Every row gives one point. The points of each table are mixes of a few directions, plus a little noise. How many directions does each table use, and how many do they share? Where both have some left over, give the other angles between the two spaces (their principal angles), to ten degrees, smallest first.

First:
[[ 0.11 -0.08 -0.09]
 [-0.50  0.38  0.45]
 [ 0.00  0.00  0.00]
 [ 0.40 -0.30 -0.36]]
Second (7 x 3):
[[ 0.17  0.19  0.63]
 [-0.39  0.02 -0.33]
 [ 0.25 -0.08  0.04]
 [ 0.05  0.15  0.41]
 [-0.44  0.03 -0.35]
 [ 0.44 -0.15  0.06]
 [-0.08 -0.16 -0.46]]
Directions: first 1, second 2, shared 1

First:
[[-0.09  0.34  1.09  0.84  0.21  0.33  0.20  0.62]
 [-0.05 -0.11  0.30 -0.26  0.22  0.27 -0.51 -0.08]
 [ 0.00  0.08 -0.09 -0.16 -0.15  0.03 -0.03 -0.50]
 [ 0.09 -0.17 -0.35 -0.08  0.20 -0.23  0.30 -0.11]
 [-0.03  0.12 -0.41 -0.30  0.01 -0.34  0.01  0.06]
 [-0.01  0.01 -0.28 -0.19 -0.27 -0.07 -0.13 -0.06]
 [ 0.09 -0.27 -0.26  0.14 -0.22  0.02  0.16  0.08]]
Second:
[[-0.28 -0.12  0.40  0.03  0.01  0.45  0.24  0.36]
 [-0.16  0.35 -0.36  0.65  0.04  0.85 -0.08  0.06]
 [ 0.03  0.25 -0.37  0.36  0.02  0.28 -0.15 -0.13]
 [ 0.31  0.09 -0.41 -0.09 -0.01 -0.55 -0.26 -0.38]
 [ 0.14 -0.14  0.07 -0.33 -0.02 -0.52 -0.02 -0.11]
 [-0.10 -0.34  0.55 -0.43 -0.02 -0.25  0.24  0.24]
 [ 0.05 -0.10  0.09 -0.19 -0.01 -0.24  0.02 -0.02]]
Directions: first 5, second 2, shared 0; angles 40, 70

First, 9 rows:
[[ 0.00 -0.04  0.13 -0.18 -0.40 -0.36  0.21  0.44  0.01 -0.50 -0.32  0.63]
 [-0.34 -0.22  0.29 -0.04  0.04 -0.01  0.22 -0.15 -0.01 -0.06 -0.03  0.19]
 [ 0.30 -0.16  0.15 -0.30 -0.26 -0.05 -0.28  0.12 -0.06 -0.14 -0.15  0.44]
 [-0.26  0.26 -0.20  0.30  0.26 -0.04  0.37  0.04  0.12  0.09  0.09 -0.44]
 [ 0.03  0.26 -0.20  0.02  0.55  0.00  0.16  0.17  0.25  0.33  0.23 -0.63]
 [-0.34  0.13 -0.13  0.31  0.43  0.15  0.28 -0.25  0.06  0.30  0.25 -0.61]
 [ 0.61 -0.24  0.07 -0.28 -0.19  0.37 -0.89 -0.38 -0.17  0.31  0.12  0.17]
 [-0.01  0.11 -0.01 -0.16  0.34 -0.25  0.29  0.42  0.27  0.04  0.03 -0.15]
 [ 0.03 -0.06 -0.10  0.33 -0.76  0.22 -0.30 -0.40 -0.42 -0.32 -0.19  0.39]]
Second:
[[-0.19  0.12  0.12  0.13 -0.32  0.45  0.85  0.50 -0.15 -0.32  0.00 -0.35]
 [-0.27 -0.37 -0.02 -0.24  0.17 -0.06  0.32 -0.26  0.44 -0.40  0.57  0.26]
 [-0.16 -0.13  0.00  0.00  0.16  0.06  0.15 -0.16  0.14 -0.11  0.22  0.03]
 [ 0.19  0.15  0.06  0.28  0.38  0.30 -0.10 -0.16 -0.12 -0.25 -0.19  0.27]
 [ 0.02 -0.08  0.31 -0.24  0.13 -0.08  0.04  0.38 -0.02  0.22 -0.23  0.05]
 [ 0.10  0.18 -0.04 -0.35 -0.76 -0.66 -0.80 -0.56 -0.32  0.48 -0.45 -0.10]
 [ 0.09  0.00  0.07 -0.28 -0.22 -0.32 -0.37 -0.38 -0.06 -0.03 -0.18  0.25]
 [-0.07 -0.04 -0.22  0.37  0.44  0.06 -0.20  0.11  0.10  0.57  0.22 -0.36]
 [ 0.30  0.16 -0.26  0.34 -0.01  0.25  0.10  0.55 -0.01 -0.17  0.04 -0.04]]
Directions: first 4, second 6, shared 2; angles 40, 50

First:
[[ 0.07  0.20 -0.58  0.39  0.38 -0.11  0.35 -0.35 -0.05 -0.35  0.37  0.54
   0.10 -0.13  0.06  0.60 -0.56 -0.03  0.33 -0.29]
 [ 0.11  0.11  0.20 -0.55 -0.43  0.58 -0.71  0.00  0.08 -0.21 -1.57 -0.21
  -0.17  0.46  0.61 -0.89  0.49 -0.35  0.24  0.03]
 [-0.16 -0.28  0.38  0.09  0.00 -0.39  0.26  0.34 -0.02  0.51  0.97 -0.34
   0.04 -0.27 -0.57  0.18  0.12  0.32 -0.52  0.25]
 [-0.09 -0.16  0.22  0.05 -0.01 -0.21  0.14  0.19 -0.01  0.29  0.53 -0.19
   0.02 -0.15 -0.32  0.09  0.08  0.18 -0.29  0.14]
 [-0.04 -0.03 -0.17  0.31  0.25 -0.29  0.37 -0.04 -0.04  0.06  0.78  0.17
   0.09 -0.23 -0.28  0.49 -0.30  0.16 -0.07 -0.05]
 [-0.01 -0.01 -0.04  0.07  0.06 -0.07  0.09 -0.01 -0.01  0.01  0.18  0.04
   0.02 -0.05 -0.06  0.11 -0.07  0.04 -0.02 -0.01]
 [ 0.09  0.18 -0.31  0.03  0.08  0.17 -0.06 -0.24  0.00 -0.32 -0.41  0.28
   0.00  0.11  0.30  0.03 -0.17 -0.17  0.32 -0.18]
 [ 0.05  0.02  0.22 -0.37 -0.30  0.33 -0.44  0.07  0.05 -0.05 -0.90 -0.22
  -0.11  0.27  0.31 -0.59  0.37 -0.18  0.06  0.07]
 [ 0.08  0.14 -0.21 -0.03  0.02  0.18 -0.11 -0.18  0.01 -0.26 -0.44  0.19
  -0.01  0.12  0.28 -0.06 -0.08 -0.15  0.26 -0.13]
 [-0.07 -0.11  0.07  0.16  0.10 -0.25  0.24  0.10 -0.03  0.20  0.65 -0.06
   0.05 -0.19 -0.31  0.26 -0.07  0.18 -0.21  0.07]
 [-0.02 -0.06  0.20 -0.14 -0.14  0.05 -0.13  0.12  0.02  0.11 -0.15 -0.19
  -0.04  0.05 -0.01 -0.22  0.20  0.00 -0.11  0.10]]
Second (8 x 20):
[[-0.08 -0.11  0.01  0.25  0.16 -0.33  0.34  0.09 -0.03  0.22  0.87  0.00
   0.08 -0.24 -0.39  0.41 -0.17  0.22 -0.22  0.05]
 [-0.06 -0.06 -0.13  0.34  0.27 -0.35  0.42  0.00 -0.05  0.12  0.95  0.14
   0.10 -0.27 -0.36  0.54 -0.29  0.22 -0.12 -0.03]
 [ 0.08  0.06  0.27 -0.54 -0.44  0.51 -0.67  0.06  0.07 -0.12 -1.40 -0.27
  -0.17  0.41  0.50 -0.87  0.51 -0.29  0.15  0.07]
 [-0.02 -0.02 -0.10  0.16  0.14 -0.16  0.21 -0.03 -0.02  0.03  0.43  0.09
   0.05 -0.13 -0.15  0.27 -0.16  0.09 -0.04 -0.02]
 [-0.08 -0.10  0.06  0.14  0.10 -0.23  0.22  0.10 -0.02  0.19  0.60 -0.05
   0.05 -0.17 -0.28  0.24 -0.06  0.15 -0.20  0.06]
 [-0.03 -0.06  0.05  0.05  0.02 -0.10  0.09  0.06 -0.01  0.10  0.25 -0.05
   0.01 -0.07 -0.13  0.07 -0.01  0.07 -0.11  0.04]
 [ 0.07  0.09  0.03 -0.23 -0.16  0.29 -0.32 -0.05  0.02 -0.15 -0.75 -0.03
  -0.07  0.22  0.31 -0.38  0.17 -0.18  0.16 -0.03]
 [ 0.13  0.21 -0.21 -0.17 -0.07  0.36 -0.31 -0.22  0.02 -0.37 -0.91  0.18
  -0.06  0.26  0.48 -0.28  0.01 -0.28  0.38 -0.16]]
Directions: first 2, second 2, shared 2

First, 8 rows:
[[-0.02  0.11  0.07  0.02  0.05 -0.05  0.15 -0.01 -0.01 -0.11  0.01  0.09
  -0.06 -0.02 -0.04 -0.03 -0.02 -0.03  0.04 -0.15  0.01 -0.03 -0.06  0.00
   0.07 -0.02  0.04  0.00 -0.01  0.01 -0.02  0.04]
 [ 0.03 -0.23 -0.15 -0.03 -0.10  0.09 -0.31  0.03  0.02  0.23 -0.02 -0.18
   0.10  0.05  0.06  0.04  0.05  0.06 -0.08  0.30  0.00  0.06  0.13  0.01
  -0.14  0.03 -0.07 -0.01  0.02 -0.03  0.05 -0.08]
 [ 0.04 -0.27 -0.18 -0.03 -0.12  0.09 -0.36  0.04  0.02  0.28 -0.02 -0.22
   0.12  0.07  0.08  0.05  0.06  0.06 -0.10  0.35  0.01  0.08  0.14  0.01
  -0.16  0.04 -0.09 -0.01  0.03 -0.03  0.05 -0.10]
 [ 0.05 -0.30 -0.20 -0.05 -0.15  0.11 -0.40  0.05  0.03  0.30 -0.01 -0.23
   0.13  0.07  0.10  0.06  0.06  0.07 -0.09  0.40  0.01  0.08  0.16  0.02
  -0.18  0.03 -0.09 -0.02  0.03 -0.05  0.06 -0.12]
 [-0.17  1.25  0.82  0.18  0.57 -0.45  1.64 -0.19 -0.12 -1.25  0.07  1.00
  -0.54 -0.28 -0.39 -0.25 -0.27 -0.30  0.43 -1.66 -0.05 -0.38 -0.66 -0.04
   0.76 -0.19  0.40  0.05 -0.13  0.18 -0.25  0.48]
 [ 0.07 -0.56 -0.38 -0.08 -0.25  0.20 -0.74  0.09  0.05  0.56 -0.03 -0.44
   0.24  0.13  0.17  0.10  0.12  0.14 -0.19  0.75  0.02  0.17  0.30  0.01
  -0.35  0.08 -0.18 -0.02  0.06 -0.08  0.12 -0.22]
 [ 0.06 -0.42 -0.29 -0.05 -0.20  0.15 -0.56  0.07  0.04  0.44 -0.03 -0.35
   0.18  0.09  0.13  0.07  0.09  0.10 -0.15  0.57  0.01  0.13  0.23  0.01
  -0.25  0.06 -0.14 -0.02  0.05 -0.07  0.09 -0.17]
 [-0.05  0.43  0.28  0.06  0.20 -0.16  0.55 -0.06 -0.04 -0.42  0.02  0.34
  -0.17 -0.09 -0.13 -0.08 -0.09 -0.10  0.13 -0.56 -0.01 -0.13 -0.22 -0.01
   0.26 -0.06  0.13  0.02 -0.04  0.06 -0.08  0.16]]
Second (8 x 32):
[[ 0.14 -0.73 -0.42 -0.01 -0.30  0.00 -0.52  0.10  0.09  0.44  0.07 -0.09
   0.43  0.10 -0.04 -0.02  0.16  0.29 -0.13  0.52  0.09  0.03  0.38  0.17
  -0.18  0.42 -0.47  0.09 -0.01 -0.38 -0.15 -0.14]
 [ 0.05 -0.02  0.13 -0.32 -0.63 -0.07 -0.11 -0.18  0.17 -0.27 -0.05  0.24
   0.49 -0.20 -0.02 -0.13 -0.36  0.54 -0.21 -0.30  0.21  0.01  0.16 -0.01
   0.13  0.10  0.01  0.29 -0.43 -0.09 -0.08 -0.07]
 [ 0.35  0.08  0.15  0.25  0.34 -0.29  0.43  0.02  0.06 -0.21 -0.08  0.35
  -0.05 -0.09 -0.03 -0.40  0.29 -0.01 -0.22 -0.23  0.14 -0.20  0.02  0.07
   0.20  0.05 -0.21 -0.21  0.03 -0.10 -0.14  0.16]
 [-0.54  0.20  0.25 -0.22 -0.33  0.15  0.39 -0.01 -0.19 -0.12  0.04  0.44
   0.07  0.03  0.10  0.18 -0.13  0.15 -0.07 -0.32 -0.26 -0.05 -0.04 -0.20
   0.33  0.13  0.48  0.16  0.22 -0.06  0.04 -0.07]
 [ 0.78  0.35  0.09  0.33  0.84 -0.17 -0.09 -0.09  0.17 -0.17 -0.33 -0.47
  -0.38 -0.10  0.18 -0.51  0.30 -0.34 -0.28  0.23  0.34  0.04 -0.10  0.03
  -0.32 -0.66 -0.20 -0.61 -0.21  0.51  0.25  0.24]
 [-0.55 -0.12  0.07 -0.27 -0.82  0.31 -0.16  0.18 -0.02  0.32  0.23 -0.25
  -0.14 -0.12  0.00  0.44 -0.40 -0.14  0.22  0.08 -0.25  0.07 -0.17 -0.25
  -0.01  0.23  0.34  0.46  0.45 -0.14 -0.02 -0.51]
 [ 0.10 -0.18 -0.11  0.39  0.18 -0.24  0.24  0.29  0.08  0.12  0.37 -0.20
  -0.46 -0.11 -0.47  0.06  0.03 -0.57  0.66 -0.09 -0.06 -0.14 -0.33  0.19
  -0.04  0.38 -0.43  0.19  0.40 -0.32 -0.43 -0.10]
 [-0.38  0.42 -0.16 -0.14  0.70  0.31 -0.19 -0.29 -0.31 -0.17 -0.26 -0.04
   0.02  0.49  0.25  0.34  0.09  0.05  0.05  0.14 -0.23  0.22  0.04 -0.05
  -0.12 -0.65  0.47 -0.30 -0.40  0.61  0.52  0.49]]
Directions: first 1, second 6, shared 1
